Each row of a before or after table is a point. One or more steps were done to the points. Then noise was added and the rows were shuffled. The steps act on columns, c1 being the first. Write out the steps. A step turns or swaps two columns, mirrors them in a line or flattens them onto one, adds a multiple of one to another, or multiplies or shifts one. Angles are multiples of 10 degrees, from the lower column toward the higher: turns from -170 to 170, lines from 10 to 170 but not 90. Use the fewest steps. Two steps may share a column if one is a turn and the other turns, adds or multiplies; they go together, in the order done. Otherwise the lowest column goes first.

Before:
[[ -4 -53]
 [ 12 -13]
 [-39 -49]
 [-12  48]
 [ 17  62]
 [  6  44]
 [ 32 -68]
 [ 41 -51]
 [-48 -51]
 [-28  35]
 [ 42  28]
 [-37  19]
 [-23  58]
 [-65 -24]]
After:
[[-10   2]
 [  4   0]
 [ -6  -1]
 [ -1   1]
 [-16  -1]
 [  8   2]
 [-28   0]
 [ -1  -1]
 [ 19   0]
 [ 16   2]
 [-15   0]
 [-13   1]
 [  3   0]
 [-20  -1]]
Steps: multiply c1 by 0.4; multiply c2 by 0

Before:
[[-21   7   6  -1   3  -4]
 [ -1  10  -7  -1 -25   9]
 [ 11  -3 -32  -2   0  15]
 [  4 -22  10  -1   1  20]
 [  6  -1   5  29  -2  -1]
 [  8   7   2   2   1  -7]
 [ 12   4  10  -5 -20 -12]
 [-25 -12  -1   5   7 -13]
 [ -8 -13  -8  -6   6  -5]]
After:
[[  3 -13  32  -1  16  61]
 [ -1 -12 -21   1 -24  49]
 [ 15 -14  31  -1 -17  27]
 [ 11  -4 -97  -3   2  56]
 [-20   6  17   5  -3  39]
 [  6   5   6  -1  -5  32]
 [  1  -2  15   1   1  38]
 [ -7  -4 -25   1  14  34]
 [-25  -1  -3   4  13  26]]
Steps: flatten c1 and c4 onto the line at 170 degrees; turn c2 and c5 by -50 degrees; multiply c3 by 3; shift c6 by 40

Before (8 x 11):
[[ -2  35  -3 -11  -3 -27 -14  -8 -11  -3 -20]
 [ 20  57  -6 -10  -2   7 -10   1   0  -7   0]
 [ -5 -16  26  -6  -9  -8 -19   0   5 -23 -16]
 [ 30  -4  -7 -16   5   3  -2  15  -7  45  10]
 [ -4   7 -10 -15  17 -18  12  15  -7 -11  -8]
 [  1  -8   0 -20 -12  12 -31 -15 -13 -17 -18]
 [ 12 -10   2 -13  91 -16 -22 -10   2  29 -17]
 [ 17 -19  -5  55  -7  15  39  -9   2 -21 -19]]
After:
[[ 19 -30  -7 -13   3 -27 -23 -11   6  -4  19]
 [-27 -12   9   3 -42  -1 -13 -21  -9  12 -10]
 [-24   9  10  19  19  12  29  42  32 -10  19]
 [  6  -4   4   5  13 -20   2 -21  -7  13   8]
 [-15   2  -8 -15 -13 -14 -33  -4  -6  95  17]
 [ -4  17 -26  -3  21   2 -30  -1  -7 -13  16]
 [ -5   6   4 -23  15  11 -41 -17   5 -16  17]
 [ 11 -59   8  -4   7   5 -21  -6  -6  -3   1]]
Steps: turn c1 and c2 by -150 degrees; mirror c3 and c6 in the line at 80 degrees; turn c4 and c8 by -60 degrees; turn c8 and c9 by -140 degrees; turn c5 and c10 by 80 degrees; shift c7 by -10; multiply c11 by -1

Before, 14 rows:
[[ 28  -6  -4  -6 -32  23   7 -20 -49 -10  -9 -18  -4  18  18  29  16 -37]
 [-26 -21 -25 -38 -36  12  42  31 -52 -43   7   0   1 -41  10 -48  25  14]
 [ -6   9  -9 -32  29  -6  41  -1 -15  -7  43  14  46  -9 -18  -1 -48 -23]
 [ 36 -34  21 -47 -22  62 -10  23  -4 -22 -14  21  -5 -13 -27  17  14 -29]
 [ 23  -9  34  25   1  10   9  30  -3 -49  23  50 -10  22  32 -31 -48   4]
 [ 12  -5 -22   4 -27   8  -3 -34   3 -36  11  57  22 -37  24   8   6  -2]
 [-36  28  22 -48  42  42   2  37   6   0   1  17  36  27  10  14   9  -1]
 [ 28  25   1  22  31  28   2  23   6  13 -19  37 -20  36  37 -38 -12 -18]
 [ -7  27 -24 -21 -12  56  44 -18  15 -61   7  28   1  33 -12   7 -36  14]
 [  0 -20 -29 -55  16 -10 -17 -14 -51 -37  15   4  25  32 -15  -8   5   4]
 [ -1   8   9  15  -5  14  11 -23  -3   9  49  51  39  16 -16   0  -6 -63]
 [-38 -11  20  12  39 -15  31  17 -21  15 -17 -12  43  -4 -20  35  23 -35]
 [-29 -37  45  -7  38  51  10   9   4 -39  28  15 -14 -42  21 -44  29   2]
 [-30 -41 -26 -23 -30  -2  16  30  -1   1 -12  54  12  37  27  -2 -39  14]]
After, 14 rows:
[[ -5   9 -12 -30  27  -2  41   0  21  -6  43  17 -65  -7 -15  -4   2 -15]
 [ 26  26   2  23  30  27   3  20 -71  13 -21  38   6 -17  39 -40  23   0]
 [  0   8   8  17  -3  13  10 -24 -29  10  51  50 -34 -16 -17  -3 -21 -74]
 [ -1 -20 -30 -55  20 -10 -16 -16 -41 -36  17   6 -13 -69 -14  -7 -17 -12]
 [ -9  28 -24 -23 -15  57  43 -16 -65 -59   8  26 -26  -9 -13  10  32  34]
 [ 25  -9  32  26   3   6   7  30 -44 -51  21  51 -23 -16  35 -33  44  31]
 [ 32 -38  26 -47 -21  58  -8  25  28 -23 -16  22  15   5 -28  19  -7 -35]
 [-39  -8  17  13  43 -15  26  19  11  12 -17 -11 -19 -15 -21  37 -51 -64]
 [-28 -37  46  -6  37  47  11   9  77 -37  28  14  34  32  23 -46 -14  -6]
 [-36  30  20 -51  47  42   4  39 -52   1   2  19 -21 -13  10  16 -31 -20]
 [ 11  -9 -19   6 -27  10  -4 -32  67 -38  13  55 -14  33  22   8 -17 -14]
 [-31 -38 -26 -20 -28  -3  13  28 -69   3 -16  55 -35 -25  27  -1  19  28]
 [ 29  -7  -8  -5 -27  25   8 -20 -18 -11  -9 -15  13 -61  18  30 -10 -46]
 [-29 -18 -18 -37 -38  14  38  29  95 -46   9   2  14 -20   9 -48 -24   5]]
Steps: multiply c14 by 2; turn c9 and c14 by 110 degrees; turn c13 and c17 by -140 degrees; add 0.7 times c17 to c18

Before:
[[ 26 -13  -5 -43   3  36  38 -14 -13  11  25  17  27 -29 -20 -13  -8  43
   38  30   7   1 -20  38  28 -10 -28  20  -2  46   5 -10]
 [ 50  60   8 -56  22  72   0  17   8 -28  28 -73  18 -29 -41 -34 -18  53
   14  -5 -50 -29 -13 -20  -3  15  -5 -46 -38   7  43  25]
 [ 33  14  67  -6 -25  63 -27  13 -37 -11  30 -26 -19 -26 -11 -47 -52  46
  -10 -22 -37 -16  14 -11  22  19  15 -49   4  62  52  23]
 [-16 -12 -19  50 -38  40 -20 -27 -34  62 -31  11 -28  50 -12  27  35 -10
   18 -13   2  40 -17  20   1 -22  22 -13  38  18  -5   3]
 [ 34 -14  26  41 -59 -40 -44  81 -71  70 -39  38 -55 -36  -7  -6  35  30
  -43 -45  22  38  40 -50 -21  51  45   6  82  30  60  82]
 [ 15  25  16 -83  38  47  11  25   5 -50  42 -14   4  -8 -46  -6   6  10
   17  26  15 -30 -10  10  24  38 -46 -49 -26  13  15 -12]
 [  4 -18 -58  36  41 -24   4 -18  20  12 -33  50 -28  28  21  16   9   1
   32  17  52  51 -41  37  30 -16 -37   9  19  -8 -10 -28]
 [-35  26 -16  18  -3 -17 -26 -23 -15  50 -37  33 -21  30 -13  28   8  -8
   37  44 -23  35 -43   8  36 -50 -40  22  50  15  10 -24]
 [  4 -26  -7  22   7  -8  34   0  37   0 -50  57 -18  -7   8  25  44  -9
   34  62  37  14 -43  -4  26 -10  -7  30  22  37   3 -30]]
After:
[[-12  12  65  -8 -25 -40   8  12 -35  -8  30  -1 -19 -26 -14 -48 -64  43
  -15 -21  43 -17  57  -9  17 -35  -1 -49   4  60  52  23]
 [-35  61   8 -57  21 -90 -18  18   7 -29  25  18  19 -29 -15 -32 -38  51
   13  -6  50 -29  44 -20  -1 -48 -36 -46 -38   6  43  24]
 [-25 -20 -58  36  40  24  13 -18  17  10 -33 -49 -30  31  26  17  45   3
   32  17 -46  52 -45  37  32   7  -5   9  17  -7 -11 -29]
 [-25  26 -18  18  -3   2  14 -27 -13  50 -37 -39 -22  31  17  29  32  -7
   38  47  28  33 -40   6  39  61 -34  23  47  12  10 -23]
 [-39 -14  -5 -43   2 -18 -35 -14 -11  11  26 -41  29 -27   8 -14  -7  45
   39  32 -22   0  14  38  28  -9 -35  21  -2  43   6 -12]
 [ 30 -16  28  40 -59  70  47  79 -72  68 -36  11 -55 -35 -25  -2  65  29
  -47 -46  -7  40  -7 -51 -20 -61  26   6  86  31  61  83]
 [ 32  27  14 -83  38 -40  -3  25   8 -51  44 -13   1  -9   7  -6 -17   9
   15  25 -18 -30  30   8  25 -36 -68 -49 -30  13  14 -12]
 [ -9 -10 -19  50 -39 -22  17 -24 -36  60 -32 -32 -29  48 -18  28  62 -11
   19 -14   6  39  20  18   2  28   7 -10  35  16  -7   1]
 [-19 -27  -5  20   6  18 -19   1  35  -1 -49 -60 -18 -10   4  24  52 -12
   34  64 -44  15 -31  -4  25   3   3  31  23  37   4 -31]]
Steps: turn c1 and c26 by -130 degrees; multiply c1 by 1.6; turn c6 and c23 by 50 degrees; turn c6 and c12 by -140 degrees; turn c7 and c21 by -160 degrees; turn c15 and c27 by 50 degrees; multiply c15 by 0.7; add 0.7 times c22 to c17
